Every row gives one point. The points of each table are mixes of a few directions, plus a little noise. How many directions does each table use, and how many do they share? Where both have some left over, give the other angles between the two spaces (their principal angles), to ten degrees, smallest first.

First:
-0.04,+0.04
+0.19,-0.19
-0.19,+0.18
+0.18,-0.17
+0.21,-0.20
+0.20,-0.20
-0.55,+0.53
Second, 7 rows:
-0.23,-0.25
-0.23,-0.22
+0.33,+0.34
+0.10,+0.11
-0.22,-0.22
-0.16,-0.16
+0.41,+0.42
Directions: first 1, second 1, shared 0; angles 90

First (6 x 4):
+0.05,-0.02,+0.23,-0.01
-0.01,+0.06,-0.60,+0.03
+0.20,-0.04,+0.34,+0.01
-0.18,+0.07,-0.71,+0.01
-0.28,-0.01,+0.14,-0.05
+0.23,-0.07,+0.61,+0.00
Second, 6 rows:
-0.26,+0.19,-0.34,+0.22
-0.38,+0.03,-0.38,-0.06
+0.06,+0.03,+0.04,+0.06
+0.38,-0.18,+0.46,-0.17
+0.28,-0.29,+0.42,-0.37
-0.09,+0.21,-0.19,+0.31
Directions: first 2, second 2, shared 1; angles 70

First (8 x 9):
-0.05,-0.09,-0.19,-0.01,+0.04,+0.22,-0.11,+0.19,+0.29
+0.13,-0.24,-0.12,-0.10,-0.24,-0.08,+0.00,+0.12,+0.05
-0.12,+0.61,+0.45,+0.30,+0.40,+0.17,+0.01,-0.49,-0.22
+0.41,-0.31,-0.02,+0.08,-0.40,+0.25,-0.15,-0.07,+0.34
-0.50,+0.19,-0.34,-0.02,+0.52,+0.35,-0.12,+0.39,+0.37
-0.14,+0.02,-0.13,-0.02,+0.14,+0.10,-0.04,+0.14,+0.12
+0.29,-0.05,+0.31,-0.04,-0.32,-0.49,+0.21,-0.31,-0.54
+0.01,-0.10,+0.03,-0.18,-0.14,-0.52,+0.21,+0.03,-0.43
Second:
-0.17,+0.06,-0.23,+0.09,+0.17,-0.13,-0.03,+0.29,-0.01
-0.17,-0.05,-0.01,-0.19,+0.14,+0.91,-0.19,-0.09,+0.73
-0.57,-0.08,-0.36,-0.49,+0.27,-0.59,+0.28,+0.52,-0.36
+0.28,-0.01,+0.07,+0.22,-0.19,-0.08,-0.06,-0.08,-0.07
+0.16,+0.03,+0.25,+0.01,-0.12,+0.00,+0.05,-0.29,-0.13
+0.19,+0.26,+0.31,+0.29,-0.01,+0.03,-0.01,-0.36,-0.17
+0.26,-0.17,-0.05,+0.11,-0.27,-0.10,-0.04,+0.03,+0.00
Directions: first 3, second 4, shared 3
